Each row of a before or after table is a point. The points were changed in one or more steps. Then noise was added and the rows were shuffled. The steps act on columns, c1 being the first. Write out the steps. A step turns or swaps two columns, mirrors them in a line or flattens them onto one, adds a multiple of one to another, or multiplies or shifts one. Angles are multiples of 10 degrees, from the lower column toward the higher: turns from -170 to 170, lines from 10 to 170 but not 90. Use the fewest steps. Two steps may share a column if one is a turn and the other turns, adds or multiplies; they go together, in the order done. Otherwise the lowest column goes first.
In the rows, zero is written as 128.

Before (9 x 3)
[[177 162 144]
 [127 136 149]
 [170 152 138]
 [172 139 105]
 [161  79 121]
 [153 168  35]
 [140 145 142]
 [ 46 140 145]
 [131  69 135]]
After (9 x 3)
[[111  71 129]
 [162 102 114]
 [ 83 197 138]
 [189 113 134]
 [136 138 147]
 [ 88  93 134]
 [170 135  63]
 [152 132 136]
 [175 111 140]]
Steps: turn c1 and c2 by -50 degrees; multiply c3 by 0.7

Before (14 x 4)
[[137  64  90 141]
 [131 170 165 184]
 [151 128 131  96]
 [ 89 143 108 182]
 [132 156 143 181]
 [ 84  67 155 180]
 [130  83 126 177]
 [ 89  71  76 161]
 [186 127 188  97]
 [135 119 143  76]
 [172 171 122 110]
 [142 109 126  87]
 [125 107 140 118]
 [134 137  96  71]]
After (14 x 4)
[[ 98 182 123  78]
 [123 128 121 156]
 [116 136 110 162]
 [ 57 155  68  80]
 [ 59 116 133  68]
 [ 49 201 137  86]
 [138  91 138 141]
 [108 168  68 101]
 [100 124 197  90]
 [155 150 168 177]
 [104  98  86 170]
 [102 139 124 187]
 [ 99 122 170  83]
 [ 87 146 126 144]]
Steps: shift c1 by -30; turn c3 and c4 by 160 degrees; turn c2 and c3 by 150 degrees

Before (13 x 8)
[[ 85 141 134 143 125 151 117  95]
 [113 149 137 124  98 168 153 162]
 [ 91  94 127 139 157 132 127 137]
 [ 90 132 134 143 106 120 143 111]
 [110 148 121 131 113 125 117 104]
 [123 114  92 133 126 101  94  92]
 [139 147 130 153 123 144  95 155]
 [109  97 128 160 149 150 132 101]
 [ 83 114 101 108  96 124 107 162]
 [106 118 111 103 155 121 161  90]
 [142 130 148 117 155 163 162 107]
 [129  97 155 115 133 118 112 105]
 [139  90  90 143 152 162  93 104]]
After (13 x 8)
[[ 75  89  96 109 118 118 109 127]
 [ 89 160 135 143 125 195 116 132]
 [142 131 114 141 177 232  95 174]
 [ 96 104 139 142 151 140 125 154]
 [ 99 153 119 100 154 106 162 153]
 [139 148 152 118 136 235 162 141]
 [110 155 118 131 123 119 115 122]
 [145 114 132 153 131 175  94  97]
 [126 130 156 116 123  98 113 165]
 [ 95 143 118 141 102 104 144 132]
 [125 152 100 133 151  47  97 158]
 [116 138 138 158 142 192 133 170]
 [112 109 117 120  92 246 155  91]]
Steps: add 0.3 times c4 to c1; mirror c2 and c8 in the line at 150 degrees; add -0.3 times c7 to c5; turn c3 and c5 by -30 degrees; multiply c6 by 3

Before (13 x 9)
[[100  86  98 146 132 193 138 111 148]
 [117 120  64  85 123 128 133 112 155]
 [134 144 122 121 143 144 113 130 185]
 [168 116 160 148 120 102 155 205 141]
 [ 94 162  71 127 130 145 149 104  78]
 [124 113 130  72 151 158 129 144 116]
 [131 123 100  79 151 118 133 136 185]
 [128 160 161 152  93 150 139 160 102]
 [144  89 169 102  75 130 125 154 126]
 [165 155  81 111 120 103 107  73 134]
 [125  92 135 140 137  96 117 145 144]
 [134 127 135 174 152  92 189 119 162]
 [ 98 156 121 141 103 110 159 133 139]]
After (13 x 9)
[[129 154 110 158 148 153 109  87 106]
 [152 130 137 122 122 142 145 119 190]
 [114 116 113  73 141 160 125 123 116]
 [151 140 129 174  58  89  90 138 158]
 [174 126  66 104 192 134 106 137 128]
 [ 45  91 132 145 108 193 122 174 148]
 [ 21 111 201 130 123 147 107 125  80]
 [ 92  83 173  82 163 130 116 146 156]
 [250 116  64 156 114 100 107  74 142]
 [139 104 140  76 142 122 120 125 182]
 [237 125 203 112 151 101 136 149 131]
 [ 38 130 147 141 132 114  93 105 137]
 [117 106  94 139 119 101 145 136 141]]
Steps: multiply c1 by 3; turn c2 and c8 by -140 degrees; turn c2 and c3 by -130 degrees; add 0.7 times c4 to c5; turn c5 and c7 by 160 degrees

Before (12 x 11)
[[120 122 135 156 141 110 136 121 118 114 109]
 [118 136 120 118 113 133 114 150 108 126 124]
 [140 111 137 158 144 116 164 112 117 134 124]
 [142 122 143 135 143  97 142 126 139 141 107]
 [128 114 120 130 129 131 133 128 145 118 122]
 [117 146 120 109 106 133 120 122 129 119 137]
 [136 114 141 118 125 136 119 109 129 130 131]
 [125 121 103 120 137  80 113 135  92 143 131]
 [105 123 133 110 113 126 115 133 139 140 142]
 [131 123 133 127 113 105 121 140 122 119 136]
 [123 112 140 118 132 117 148 123 128 118 117]
 [126 137 116 128 154  97 118 146  96 124 139]]
After (12 x 11)
[[132 145 124 144 155  52 136 175 113 130 115]
 [134 120 133 153 146  83 108 110 112 117 135]
 [125 111 137 123 133 101 117 116 135 118 148]
 [110 114 131 151 141  98 124  87 106 137 165]
 [145 139 121 118 108 141 140 114 134 115 121]
 [121 150 141 140 136   8 130 145 117 144 114]
 [117 110 132 124 124 149 134  81 133 130 120]
 [118 111 120 126 141  51 110 123 131 144 143]
 [118 130 144 119 131 133 122 129 132 119 135]
 [140 135 126 134 114 140 124 182 123 126 113]
 [125 123 128 132 116  69 134 158 125 118 122]
 [148 121 142 113 112 123 140 142 141 137 115]]
Steps: turn c2 and c3 by 70 degrees; turn c1 and c3 by -150 degrees; flatten c4 and c9 onto the line at 140 degrees; turn c5 and c10 by 10 degrees; multiply c6 by 2.5; swap c7 and c11; multiply c8 by 2.5

Before (14 x 12)
[[173 153  83 111 122 163 126 149  97  89  79 115]
 [129  88 140 183 135 113 114 103  88  79 159 188]
 [ 85  88 146  94 119 127 162 104 160  98 174 134]
 [174 117 178 102 125 141 100  93 126 169 136 143]
 [124 127 137 118 116  51 182 106 151  73 129 144]
 [164  97  71  95  79 152  81 147 179  95 184 162]
 [191  66 137 171 134 138 180 162 148  71 103  83]
 [108 112 167 142  54  91 156 198 102 119 178 111]
 [168 124  81  93 154 154 117 146  92  80 179 158]
 [178 154  72 152 143 108 149 160 136 184  81 141]
 [106 102  90 136 123  87 141 102 178 103 174  82]
 [108  87 143  85  99  82  78 150 161 113 134 181]
 [121 154 148 109 128 157 149 120 177 124 178 141]
 [158 157 101 175 140  64  75 200 120 136 124 173]]
After (14 x 12)
[[175 150 107 113 108 164 124  82 186  89 118 120]
 [ 89  89 155 109  95 127 158 148  73 100 135 131]
 [106  85 104 130  77  82  78 143 105 113 183 150]
 [170 123 110  75 110 153 118  78 102  79 101 188]
 [122 154 137 119 110 156 149 147  59 122 149 126]
 [129  86 157 136 181 114 111 138 122  80 129 206]
 [192  65  95 125 168 137 180 136 141  71 118  74]
 [106 107 153 127 135  85 144  90  63 101 113  80]
 [179 154  97 146 155 109 146  73 162 182 161 119]
 [172 117 163 128 107 140 100 177 120 170 133 148]
 [109 110  58 199  99  90 153 167  97 119  80 148]
 [123 125 148 118 115  45 181 140 114  73 153 126]
 [156 159  55 139 177  63  74 100 134 137 152 162]
 [166  96 104 145  75 156  81  70  55  98 161 146]]
Steps: turn c3 and c8 by 90 degrees; turn c4 and c5 by 60 degrees; add 0.3 times c10 to c4; turn c9 and c11 by 120 degrees; turn c11 and c12 by -40 degrees

Before (13 x 18)
[[156 115 154 136  93 121  98 147 113 153 164 126 122 115 138 126 113 183]
 [124 107 100 101 123 122 157 133 119 145 158 129 137 161 148 118 108 122]
 [133 147 130  90 107 100 146 113 117 115 165 127 117 148 145 119 136 188]
 [158 107 125 124  95 115  95 103 145 115 111 133 143 119 150 113 130 167]
 [153 123 146 138 194 109 111 148 150 121 154  87 129 118  80 113 132 145]
 [115 112 131 136 161 111 118 125 121 115 153 113 115 175  30 113 124 108]
 [126 134 111 131 126 249  94 126 111 142 148 110 128 128 156 138 116 119]
 [124 169 127 126  93 104  95 112 195 231 162 122 135 113 153 114 118 117]
 [134 131 135 122 120  97 132 141 112 140 166 133 134 107  97 112 127 112]
 [158 137 150  69 134  97 129 145 133 149  70 117 144 138 133 122 123 126]
 [113 130  99 142 113  99 133 125 132 149 144 135 101 133 154 139 118 119]
 [157 107 144 140 132 112 125  87 136 114 135  76 122 165 129 125 148 106]
 [146 140  35 141 107 101 152 140 111 174 157 103 135 115 139 168 100 113]]
After (13 x 18)
[[114 154 131 135  39 128 118 126 124 116 150 113 139 176 182 113 109 128]
 [123 148 101 101 146 147 157 127 121 144 150 130 112 159 116 116 121 108]
 [151 162 147 135  46 113 109 110 151 123 143  87 120 117 121 113 146 131]
 [154 147 123 127 166 110  91 154 146 116 127 132 123 117 131 111 166 130]
 [131 186 132  92 155 139 147 140 115 113 172 126 142 149 132 119 188 136]
 [135 171 137 120 114 139 132 120 114 143 176 136 117 109 158 112 112 125]
 [157 179 153  70 126  55 130 118 132 151 109 116 110 139 119 122 129 120]
 [155 146 144 139 123  96 125 166 136 112 117  73 148 166 126 125 105 147]
 [128 172 110 132 148 210  94 128 109 142  37 110 131 133 107 139 119 116]
 [154 153 153 135 161 151 101 107 116 152 157 129 126 117 141 125 182 114]
 [111 167  97 139 158 127 134 121 131 152 162 132 149 131 117 136 120 117]
 [145 177  36 140 150 117 152 119 113 171 157 102 117 114 132 167 115 102]
 [127 210 124 126 170 135  95 143 193 230 165 125 123 115 131 112 117 118]]
Steps: shift c2 by 40; turn c5 and c15 by -140 degrees; add 0.7 times c12 to c11; turn c6 and c11 by -50 degrees; turn c8 and c13 by -160 degrees; swap c17 and c18

Before (14 x 20)
[[115 129 124 147 166 147  98 136 106 131 149 118 131 139 154 113  77 113
  105 139]
 [138 110 143 123 125 114 153 123 124 121 114 141 166 126 103 120 121 121
  128 100]
 [127 116 127 128 178 141 106 137 132 163 146  95 154 143 137 144  76 147
  112 123]
 [155 142 123 157 173 159 102 127 129 114 161  93 124 148 129 137  79 151
  113 138]
 [130 137 146 142  99 142 130  98 135 162 119 116 149 107 123 121 136 115
  108  93]
 [104 156 151 151 133 124 136 160 171 116 153  90 150  90 170 145 112 149
   88 144]
 [133  83 132 125 128 129 147 115 133 145 131 132 132  81  85 117 135 114
  101 102]
 [143 108 132 140  98 104 156 113 133 156 142 151 138 114 110 137 103 124
   92 107]
 [130 119 169 150 124 152 132 166 172 121 176  80 153 118 177 151  98 115
  108 147]
 [141 119 126 147 109 126 137 161 142 161 119 129 137 119  97 105 121 121
  112 101]
 [165 115 110 107 121 142 166 129 129 155 118 143 156 102 116 122 120 117
  104 130]
 [132 101 128 128 106 123 131 121 131 157 127 148 154 121  90 129 143 129
  119 151]
 [116 131 117 145 188 169 110 139 135 125 152 105 123 184 148 149  99 131
   83 123]
 [122 124 128 168 170 159 138 138 104 143 170  94 144 151 151 121 105 154
  106 127]]
After (14 x 20)
[[141 119 170 194 124 162 132  98 173 119 176  32 134 141 178 152  99 115
  113 192]
 [129 124 128 248 170 134 138  96 105 143 170  60 127 135 153 121 105 153
  108 148]
 [141 120 125 185 108 159 137 124 142 161 120 130 138 100  97 103 121 121
  115 118]
 [152 110 142 113 124 124 152 143 123 121 115 155 141 101 103 119 122 123
  137 106]
 [137 117 126 128 178 134 105 114 131 163 146  61 134 129 138 144  76 146
  118 129]
 [119 132 118 178 189 131 110  86 134 126 151  82 121 141 149 152  99 131
   81  96]
 [132  85 132 118 127 113 147 128 133 145 131 134 130  86  85 118 135 114
  124 168]
 [142 100 128 129 106 124 131 137 133 158 127 167 137 147  92 127 142 130
  133 141]
 [143 106 132 163  97 118 156 155 132 155 142 175 137 104 111 136 103 123
  103 149]
 [118 155 150 197 134 161 137 128 172 117 151  53 124 132 170 146 113 149
   75 194]
 [170 115 110  65 122 127 165 115 129 157 119 158 152 121 116 122 120 117
  109 142]
 [147 142 122 216 173 121 102  98 129 116 160  59 139 145 129 137  80 151
  105 145]
 [137 136 146 169  98  96 131 119 135 162 118 105 134  88 122 120 136 114
  104 128]
 [120 129 123 186 166 132  98 108 106 131 150 106 123 142 153 114  78 113
  106 142]]
Steps: flatten c1 and c13 onto the line at 30 degrees; add -0.5 times c2 to c19; multiply c4 by 3; turn c6 and c8 by -100 degrees; turn c14 and c20 by -70 degrees; add 1 times c11 to c20; multiply c12 by 2

Before (9 x 24)
[[162 133 120 109  93 130 121 140 135 143 119 104 137 133 167 136 129 114
  109  74  90  78 134 103]
 [137 112 113 110 127 107 149 128 121 104 119 103 114 142 131 119 112 117
  149  98 103  85 174 145]
 [144 143  64 151 125 135 108 100 117 120 114 110 176 139 102 108 113 185
  130 169 138 165 122 138]
 [148  91 109  92 119 132 153 120 143 123 106  81 132 118 165 119  79 139
  103 100 117 112 170 114]
 [120 153 114 108 105  91 143 104  89 132 122 140 188 102 121  95 173 122
  128 175 116 158 126 111]
 [145  93 106  92 105 109 140 127 163 121 145 121 110 131 143 127 142 119
  123  91 126  82 187 103]
 [143 129 137 104 106   7 144 143 144 144 185 163  90 164 119 161 138 167
  105 110 107  93 111 181]
 [109 160 111  86 125 111 112  78 121 145 127 128 183 121  90 101 135 178
  147 147 113 161 117 112]
 [ 96 106  94 115 128 121 151 102  96 146 123 151 169 137 116 124 156 176
  175 161 123 182 129 144]]
After (9 x 24)
[[142 160 100 168 124 110 110  77 119 149 128 127 174 118  89  98 133 176
  124 148  89 158 134 114]
 [139 108  71 147 127 121 152  99 146 139 119 150 154 143 116 126 155 179
  115 164 112 182 144 145]
 [131  90 131 157 121 131 152 117 107  93 106  82 139 114 167 116  80 140
  159 100 101 112 161 113]
 [124  94 115 152 105 107 138 129  94  76 147 119 117 133 146 128 143 117
  142  91 124  83 155 101]
 [146 150 115 156 106  91 145 107 147 132 122 139 176  84 121  95 175 120
  140 176  98 160 132 112]
 [116 129 151 148 106  10 144 145 110 153 182 160 100 188 118 160 140 167
  139 109  75  92 114 179]
 [123 111 103 146 127 106 151 127 125  76 120 102 119 151 130 121 111 116
  120  97  63  83 141 146]
 [147 144  77 111 128 136 108 100 145 127 114 114 174 145 100 109 110 184
  166 170 154 166 123 139]
 [134 133 133 144  93 131 121 140 117 133 116 103 149 136 167 135 128 116
  147  73  33  75 146 102]]
Steps: flatten c1 and c13 onto the line at 70 degrees; mirror c3 and c19 in the line at 160 degrees; multiply c9 by 0.7; turn c4 and c9 by 160 degrees; turn c10 and c23 by 50 degrees; add -0.3 times c11 to c23; multiply c14 by 1.6; multiply c21 by 2.5

Before (13 x 32)
[[ 84 113  92 118 125 103 134 147 110 102  93 120 141 110 124 115 112 117
  149 117 125 116 107 106 138 153 149 117 100 188 150 128]
 [176 197 112 111 127 127 126 108 115  94 101 120 129 127  93 124 147 142
  154 116 122 185  95  79 112 100 147 110 103 245 160 131]
 [179 114  79 130 107  96 139 148 106 113 103 130 133 106 131 134 110 109
  151 120 120 118 115 117 109 140 127 114 120 108 137 133]
 [168 109 114 115 131 122 122 123 202  94 115 165 131 118 105 123 126 106
  157 105 121 120 103  71  98 144 138 126 148 111 163 113]
 [174 115 144 128 100 135 132 156 109 105 109 133 139 184  93 133 126 117
  157 122 121 149 177  98 101 146 135 148 113 133 176 153]
 [ 85 158  68 131 149 144  92 134 114 249 113 126 136 133 107 147  97 133
  106 113 118 112  90 123  69  53  89 121 134 109 149 162]
 [108 108 149 135 118 184 148 131 130 101 137 126  74 139  64  85 102 137
  111 124 148 110  91 122 127 153 114 151 157 121  13 107]
 [107 116 150 134 154 102 138 148 215 145 115 133 137 221 109 147  96 180
  140 116 110 122 109  83 118 155 139 119 113 110  89 176]
 [169 134 123 116 170 116 140 113 105 126 106 118 141 121 118 154 113 127
  152 166 126 117 117 108 123 144 113 218 173 128 167 114]
 [171 125 115 120 121 142 142 160 121 153 107 222  93 107 143 137 135 108
  110 135 130 123 102 152 131 158 125 108 104 125 144 128]
 [167 103  83  82 179 124 127 112  99 100  86 117 129 194 141  60 131 110
  134 106 131 112 118 159 132  14 143 102 145 122  81 118]
 [ 97 115  90 119 147 112 140 113 115 120 140 154 120 129 132 131 132 111
  130 124 131 115 136  76  92 147 141 108 155  99 167 138]
 [109 139 112 106 139 116  95 139 130 103 125 129 142 148  77 118 161 115
   80 198 120 158 110 112  39 130 132 103 101 105 180 137]]
After (13 x 32)
[[106 108 146 136 120 184 147 132 133  98 141 125 129 141  63  83 106 147
  109 119 148 123  92 123 127 150 152 188 155 127  16 104]
 [179 118  79 126 109  96 141 150 104 114 102 130 118 107 131 135 108 105
  150 125 122 136 116 115 117 138 136 115 127 130 136 132]
 [ 98 117  92 118 146 114 142 118 114 119 146 157 106 127 131 128 133  96
  126 118 133 139 136  78  93 149 131 128 155 127 165 140]
 [173 128 115 118 118 138 138 158 121 158 110 220 100 104 139 138 138  94
  113 133 129 127  98 151 130 160 134 150 105 127 145 128]
 [168 136 122 116 168 116 141 118 105 126 106 119 219 119 121 151 117 195
  151 165 124 121 114 104 124 148 147 145 172 129 168 114]
 [104 121 152 135 153 102 138 148 216 149 111 137 123 218 115 146  95 174
  141 116 110 136 110  81 114 158 129 116 113 133  94 175]
 [ 85 161  65 130 148 145  96 129 116 249 118 129 122 132 104 149 101 130
  104 109 119 112  90 125  66  55 161 119 134 128 144 161]
 [174 200 112 114 126 126 128 110 113  96 104 121 111 129  94 124 150 132
  157 118 125 121  98  83 110 101  71 121 102 129 161 130]
 [169 112 116 114 130 125 119 124 201  91 118 169 122 118 105 120 129 101
  159 105 120 137 100  74 102 144 130 123 150 125 161 110]
 [165 101  79  76 180 121 124 116  99  97  87 115 108 194 137  58 129  89
  130 106 136 141 113 158 132  16 135 115 148 128  78 121]
 [172 117 147 128 102 137 133 158 110 102 113 134 155 185  94 130 128 130
  156 120 123 125 181  98 103 144 106 125 114 128 173 151]
 [112 139 112 107 141 119  91 140 130  99 128 125 111 148  77 112 162  95
   80 195 121 122 109 111  37 128 100 107 101 125 180 142]
 [ 81 113  94 119 123 101 133 145 110 108  96 123 120 109 128 113 115 104
  152 120 122 146 105 108 140 154 130 113 102 127 150 126]]
Steps: add 0.7 times c28 to c18; turn c13 and c28 by -70 degrees; turn c22 and c27 by -120 degrees; multiply c22 by 0.7; multiply c30 by 0
